Rows are points. Examples show where two turns around zero, p and q, send a point. Write where each new point lands after one turn and then the other. Backwards means that the second turn is done in reverse. Each puzzle has new turns, and all numbers are rounded.

Turn p:
|  0.06 | -1.69 | => | -1.69 |  0.00 |
| -0.44 |  1.88 | => | 1.90 | 0.37 |
| -0.61 |  1.03 | => | 1.05 | 0.57 |
|  0.99 | -1.22 | => | -1.26 | -0.94 |
Turn q:
|  0.97 | -1.18 | => | -0.59 | -1.41 |
| -0.16 |  2.03 | => | 1.72 | 1.09 |
| -0.81 | -0.85 | => | -1.13 |  0.32 |
Where do these land?
p, then q: | 1.69 | 0.08 | => | -1.49 | -0.80 |
p, then q: | -2.33 | -1.17 | => | 1.60 | 2.06 |
p, then q: | 0.48 | 0.62 | => | -0.17 | -0.77 |
q, then p: | 0.16 | 0.47 | => |  0.06 | -0.49 |

Turn p:
| 1.10 | 0.47 | => |  0.71 | -0.96 |
|  1.33 | -0.94 | => | -0.60 | -1.51 |
|  0.05 | -0.05 | => | -0.04 | -0.06 |
| -2.48 |  0.52 | => | -0.08 |  2.53 |
Turn q:
| -0.62 |  0.95 | => | -1.05 | -0.42 |
| -1.30 | -1.55 | => |  1.26 | -1.58 |
| -0.55 | -0.36 | => |  0.24 | -0.61 |
| 0.01 | 1.10 | => | -1.08 |  0.23 |
|  2.47 | -0.14 | => | 0.63 | 2.39 |
Where do these land?
q, then p: | 0.71 | 0.34 | => | 0.70 | 0.37 |
q, then p: |  1.39 | -0.84 | => |  1.42 | -0.79 |
p, then q: | -2.10 |  0.49 | => | -2.12 |  0.41 |

Turn p:
| -1.04 | -1.08 | -0.64 | => |  0.13 | -0.03 | -1.62 |
| 0.69 | 0.41 | 0.09 | => |  0.22 | -0.10 |  0.77 |
|  1.53 | -0.58 | -0.65 | => |  1.32 | -1.06 |  0.46 |
| -2.57 | -1.33 |  0.72 | => | -1.77 |  0.16 | -2.39 |
| -0.29 |  2.28 |  0.07 | => | -0.32 |  1.87 |  1.30 |
| 1.67 | 0.29 | 0.41 | => |  0.41 | -0.84 |  1.47 |
Turn q:
|  1.60 | -1.50 | -2.83 | => |  3.16 | -1.68 | -0.01 |
| -0.72 | -0.55 | -0.81 | => |  0.02 | -1.13 |  0.45 |
| -0.37 |  0.78 |  1.86 | => | -1.45 |  1.45 | -0.01 |
| -0.51 | -0.87 |  0.26 | => | -0.16 | -0.16 |  1.02 |
| 0.25 | 0.61 | 0.96 | => | -0.49 |  1.01 | -0.32 |
| -0.23 |  1.53 |  0.55 | => | -1.06 |  0.52 | -1.14 |
Where do these land?
p, then q: |  0.21 |  1.81 | -1.38 | => | -0.15 |  1.59 | -1.64 |
p, then q: | 0.66 | 0.79 | 1.20 | => | -1.16 |  0.69 |  0.82 |
p, then q: |  0.94 | -1.79 | -0.03 | => |  1.46 | -0.36 |  1.36 |
p, then q backwards: | -1.81 | -0.81 |  0.21 | => | -0.12 |  1.98 |  0.17 |

Turn p:
| -0.63 | -0.94 | -0.41 | -1.06 | => | -1.02 | -0.89 |  0.56 |  0.65 |
|  0.07 |  0.60 | -1.31 |  0.16 | => | -0.97 |  0.43 | -0.54 | -0.83 |
| -1.27 |  1.45 |  1.13 |  2.38 | => |  1.33 |  2.15 | -1.76 |  1.09 |
|  1.99 | -1.89 | -0.51 | -1.09 | => |  0.02 | -2.54 |  0.90 | -1.32 |
| -0.16 |  0.78 |  1.10 | -0.38 | => | 0.64 | 0.85 | 0.83 | 0.41 |
Turn q:
|  3.54 |  0.22 | -0.95 |  0.52 | => |  1.32 |  0.32 | -3.43 | -0.35 |
| -1.10 | -0.48 |  0.54 |  0.50 | => |  0.07 | -0.14 |  1.17 |  0.76 |
| -1.06 | -0.75 | -1.33 | -0.89 | => | -1.21 | -1.63 |  0.31 | -0.19 |
| -1.32 | -0.97 |  0.82 |  0.76 | => |  0.42 | -0.37 |  1.55 |  1.10 |
| -0.74 |  0.59 |  2.36 | -0.21 | => |  0.76 |  1.45 |  1.89 | -0.49 |
|  1.56 |  0.16 | -0.31 | -0.44 | => |  0.50 |  0.06 | -1.36 | -0.81 |
| -0.88 |  1.23 | -1.13 | -0.24 | => | -1.87 |  0.31 | -0.14 | -0.02 |
Where do these land?
p, then q backwards: | -0.21 | -0.81 | -1.05 | -2.62 | => | -2.67 | -0.23 | -0.76 | -0.95 |
q, then p: | -1.03 |  1.26 |  0.44 |  1.17 | => |  0.65 |  1.78 | -0.64 |  0.46 |
p, then q: | -1.62 | -0.35 | -0.94 |  1.44 | => | -1.66 | -0.59 | -0.70 |  1.45 |
q, then p: | 1.74 | 0.90 | 1.68 | 0.86 | => |  0.13 |  1.32 |  0.44 | -2.33 |
q, then p: |  0.39 | -1.99 |  1.68 |  0.47 | => |  1.95 | -1.15 |  0.32 | -1.39 |
q, then p: |  0.55 |  0.38 | -0.94 | -1.03 | => | -1.41 | -0.37 |  0.42 |  0.29 |
p, then q backwards: |  0.17 |  0.61 | -0.88 | -0.29 | => | -0.21 |  0.84 | -0.16 | -0.69 |

Turn p:
| -0.07 |  0.45 | -1.12 |  2.31 | -0.33 | -0.59 | => |  0.12 |  0.55 |  1.01 |  1.09 |  0.31 | -2.15 |
| -0.68 |  1.25 | -0.53 | -0.68 | -0.49 | -0.14 | => | -0.02 |  1.31 | -0.92 | -0.49 |  0.42 | -0.23 |
|  0.28 | -0.56 |  0.01 | -2.12 | -1.04 | -0.38 | => | -0.63 | -0.67 | -1.18 | -1.92 |  0.12 |  0.43 |
| -0.10 | -1.66 |  0.18 | -0.35 | -0.63 | -0.52 | => | -1.31 | -1.29 |  0.00 | -0.45 | -0.14 | -0.08 |
|  2.45 |  1.34 |  1.36 |  0.38 | -1.54 |  1.56 | => |  1.86 |  0.72 |  2.03 | -2.22 | -1.24 |  0.22 |
|  1.31 | -1.57 | -1.35 | -1.86 |  1.84 |  1.61 | => |  1.56 | -2.27 | -2.17 |  0.33 | -1.54 |  0.83 |
| -0.92 |  0.49 |  0.07 |  1.82 |  1.13 |  0.23 | => |  0.13 |  0.84 |  0.82 |  2.08 |  0.05 | -0.14 |
| -2.33 |  0.83 |  1.02 |  1.72 | -0.12 | -0.61 | => | -1.61 |  1.94 |  1.20 |  1.46 |  0.75 |  0.07 |
|  0.08 | -0.58 |  0.37 | -1.22 |  1.20 | -1.16 | => | -0.09 | -1.16 | -0.78 |  0.12 |  1.28 |  1.07 |
Turn q:
|  1.31 | -0.12 |  0.07 |  1.03 |  1.70 |  0.63 | => |  0.89 | -0.37 |  1.37 |  1.16 |  1.37 |  0.25 |
| -1.26 |  0.09 |  0.97 |  0.19 |  1.07 |  0.95 | => |  0.12 |  1.08 | -0.45 |  0.92 |  0.35 |  1.51 |
| -0.31 | -2.18 | -0.36 |  0.09 |  0.54 |  0.57 | => |  1.14 | -0.57 | -1.46 |  0.09 |  1.34 |  0.17 |
| -0.27 |  0.04 |  0.50 | -0.40 | -0.16 | -0.49 | => | -0.77 |  0.13 | -0.35 |  0.04 | -0.10 | -0.06 |
|  0.45 |  0.86 | -0.94 |  0.16 |  0.60 | -0.11 | => |  0.53 |  0.57 |  1.06 |  0.03 | -0.02 | -0.71 |
| -0.42 | -1.21 |  0.27 |  2.13 | -1.43 |  0.64 | => |  1.21 | -1.87 | -0.98 |  0.67 | -1.22 |  0.93 |
|  1.22 | -0.83 |  0.93 | -1.02 | -1.64 | -0.19 | => | -1.39 | -1.72 | -0.29 | -1.33 |  0.22 |  0.14 |
| -0.84 |  0.85 | -0.50 |  0.11 | -2.36 |  1.41 | => |  0.61 | -0.11 | -0.16 | -1.67 | -2.17 |  1.16 |
|  0.13 |  2.50 | -0.92 | -2.30 |  1.69 | -3.40 | => | -2.36 |  2.86 |  1.26 |  0.09 |  0.25 | -3.38 |
Where do these land?
q, then p backwards: | -1.64 |  1.57 |  1.17 | -1.28 | -1.28 | -0.35 | => | -1.99 | -0.30 |  0.62 | -0.87 | -1.58 |  1.50 |
q, then p: | -1.36 |  0.76 |  1.06 | -0.48 |  1.13 | -0.94 | => |  0.02 |  2.06 |  0.16 |  1.04 |  0.30 | -0.70 |
q, then p backwards: |  0.66 | -1.83 | -1.45 |  0.45 | -1.64 | -0.87 | => |  1.83 | -1.17 | -2.04 | -0.69 | -0.31 | -0.24 |
q, then p: | -0.49 | -0.09 | -0.04 |  1.20 |  1.75 |  1.45 | => |  2.03 |  0.05 |  1.39 |  0.48 | -0.76 |  0.06 |
q, then p backwards: |  0.78 |  1.26 | -0.81 | -0.51 |  1.37 |  1.07 | => |  0.57 |  1.63 |  1.31 |  1.04 | -0.41 | -0.43 |
p, then q: |  0.93 | -1.43 |  0.22 | -1.58 | -2.11 | -0.37 | => | -0.80 |  0.78 | -2.12 | -1.81 |  0.95 | -0.34 |
q, then p: |  1.13 | -0.23 | -0.16 |  2.19 |  0.78 |  0.01 | => |  0.11 | -1.38 |  2.15 |  0.43 | -0.19 | -0.08 |

Turn p:
| -1.16 |  0.66 | -0.13 |  1.22 | -1.67 |  0.33 |  0.25 | -2.44 | => | -1.86 |  0.65 |  0.08 | -1.64 | -1.26 | -0.91 |  0.32 |  1.76 |
|  0.58 | -2.50 | -1.28 |  1.09 |  1.02 | -0.85 |  1.23 |  1.39 | => |  2.20 | -1.21 |  0.49 |  0.66 |  0.21 | -1.90 |  1.65 | -1.12 |
| -0.50 |  1.74 |  0.99 |  1.08 | -0.86 |  1.51 |  0.01 | -0.70 | => | -1.73 |  0.28 | -0.42 |  0.12 | -0.40 |  1.00 |  0.44 |  2.08 |
|  2.64 | -0.60 |  1.60 |  0.47 | -0.03 |  0.83 | -1.39 |  0.61 | => | -1.17 | -0.50 |  0.44 |  3.08 |  0.92 | -0.35 | -0.88 | -0.18 |
|  0.42 | -0.63 | -1.50 | -0.83 |  1.85 | -1.53 |  1.92 | -0.34 | => |  1.95 |  0.34 |  1.86 | -0.89 | -0.57 | -0.01 |  1.06 | -1.86 |
| -0.93 |  0.71 | -2.04 | -1.43 |  1.87 | -0.89 |  0.69 |  0.04 | => |  1.35 |  0.42 |  0.06 | -1.76 | -0.59 |  1.36 |  0.82 | -2.09 |
|  1.89 | -0.33 | -0.07 | -0.82 | -1.04 |  1.02 | -0.27 |  1.18 | => |  0.26 | -1.19 | -0.11 |  1.94 | -0.82 |  0.21 | -1.41 | -0.13 |
| -1.38 |  0.83 |  0.43 | -0.85 | -0.47 | -1.12 | -0.28 | -0.52 | => |  0.12 |  1.35 | -0.44 | -1.48 |  0.33 |  0.33 | -0.87 |  0.35 |
| -1.82 |  0.43 |  0.88 | -1.50 |  0.18 |  0.94 | -0.30 | -0.96 | => | -0.83 | -0.39 |  0.03 | -1.93 |  0.88 |  1.39 | -0.93 |  0.54 |
| -0.24 |  0.47 |  0.60 |  1.52 | -1.40 |  1.02 | -2.10 | -0.66 | => | -2.51 |  0.10 | -1.57 |  0.51 |  0.09 | -0.76 | -0.26 |  1.05 |
|  0.50 | -0.79 |  0.54 |  0.04 |  0.55 | -1.28 |  0.25 |  2.41 | => |  2.24 |  0.17 | -0.41 |  1.40 |  1.23 | -0.36 |  0.05 | -0.39 |
Turn q:
|  2.40 | -0.43 | -1.21 |  1.60 | -0.25 | -0.49 |  1.34 |  1.58 | => | -0.53 | -2.51 | -0.25 | -1.52 |  0.89 | -1.13 |  1.38 | -1.29 |
| -1.44 |  0.16 |  1.26 |  0.26 | -0.69 | -2.03 | -1.80 | -0.52 | => |  0.82 |  1.16 | -1.28 |  1.17 | -2.49 | -0.63 |  0.15 |  0.46 |
|  0.34 | -1.69 |  0.35 | -0.74 |  0.91 |  0.72 |  0.32 |  0.67 | => | -2.11 | -0.48 |  0.29 | -0.16 |  0.22 |  0.38 | -0.61 |  0.45 |
| -1.27 |  0.72 | -1.65 |  3.03 | -1.69 | -0.37 | -1.38 | -1.45 | => |  2.49 |  0.83 | -2.77 |  0.06 | -0.23 |  1.06 |  1.16 | -1.99 |
|  0.16 |  0.04 | -1.43 |  0.93 |  1.52 |  1.24 |  2.72 |  0.68 | => | -0.44 | -1.15 | -0.30 | -1.08 |  3.34 |  0.16 |  0.44 |  0.71 |
|  0.51 | -0.02 | -1.50 | -0.93 |  1.37 |  1.18 |  0.23 |  0.83 | => | -0.42 | -1.49 |  1.05 | -0.14 |  1.12 |  1.48 | -0.13 |  0.62 |
| -0.31 |  1.07 |  1.25 | -0.54 |  0.28 | -0.07 | -0.97 |  0.02 | => |  0.39 |  0.55 |  0.73 |  1.57 | -0.60 | -0.40 | -0.14 |  0.36 |
| -1.49 |  0.56 |  1.04 | -0.47 | -2.60 | -0.91 | -1.04 | -0.26 | => |  0.88 |  2.42 |  0.11 |  0.00 | -2.18 | -0.27 |  1.02 | -0.20 |
|  0.58 | -0.08 |  1.44 | -0.63 | -0.01 |  0.94 |  0.03 | -0.56 | => | -0.74 |  0.79 |  0.99 |  0.54 |  0.20 | -0.52 | -1.00 | -0.51 |
|  0.53 | -0.33 |  0.44 | -2.50 |  1.16 | -0.20 |  0.54 | -0.99 | => | -0.34 | -0.14 |  1.43 | -0.43 | -0.26 | -0.13 | -2.27 |  1.38 |
Where do these land?
q, then p: | -0.67 |  0.17 |  1.78 |  0.15 |  1.05 |  2.08 |  0.42 |  0.35 | => | -0.42 |  0.96 | -0.75 | -0.35 |  1.35 |  0.79 |  2.25 |  0.35 |
p, then q backwards: |  0.86 | -1.07 |  1.11 |  0.12 | -0.80 |  0.04 |  1.52 |  0.85 | => |  0.15 |  1.92 |  0.28 | -0.90 |  1.34 | -0.65 | -0.08 |  0.06 |
p, then q backwards: | -0.02 |  0.52 |  1.63 | -2.23 | -0.36 | -0.30 |  1.38 |  1.08 | => | -0.63 |  1.22 | -1.33 | -1.65 |  1.04 |  0.62 | -0.24 | -1.82 |
p, then q: |  0.70 |  1.59 | -0.05 |  1.83 |  0.41 |  0.10 | -2.06 | -0.50 | => |  1.83 |  1.04 | -1.34 | -0.19 |  1.51 |  0.63 |  1.08 |  0.96 |
q, then p backwards: |  1.58 |  1.99 | -2.77 |  1.17 |  1.04 |  0.43 | -1.06 | -0.33 | => |  0.06 | -1.60 | -0.40 | -1.66 |  1.81 |  1.09 |  0.91 |  2.69 |
q, then p backwards: |  0.89 |  0.79 | -1.55 |  1.45 |  1.28 | -0.14 | -2.78 |  0.60 | => |  1.33 | -0.36 | -1.25 | -0.46 |  0.88 |  2.07 |  0.17 |  2.62 |
p, then q backwards: | -1.64 | -0.87 | -1.14 |  0.29 | -2.22 | -0.85 |  0.15 | -0.84 | => |  0.20 | -0.78 |  0.38 | -0.26 | -0.68 | -2.67 |  1.49 | -0.72 |
q, then p: | -0.38 | -0.08 |  1.47 | -1.07 |  0.18 | -0.40 |  1.81 | -0.07 | => |  1.21 |  1.50 | -1.08 |  0.05 |  1.09 |  0.80 | -0.42 | -0.24 |
p, then q: |  0.63 | -1.08 | -1.32 | -0.49 | -0.62 | -0.91 | -0.78 | -1.95 | => |  1.24 |  1.35 | -0.31 | -0.14 | -2.16 | -0.45 | -0.79 |  0.44 |
q, then p backwards: | -1.24 | -1.24 | -0.67 |  0.40 |  0.17 | -1.39 |  0.49 | -0.44 | => | -1.73 |  0.82 | -0.47 |  0.23 | -1.32 |  0.24 | -0.41 |  0.44 |
p, then q: | -0.71 | -0.71 |  1.52 | -1.63 | -0.13 |  1.36 |  0.91 |  1.24 | => | -2.43 | -1.31 |  0.32 |  1.04 | -0.11 |  0.89 | -0.39 | -0.65 |
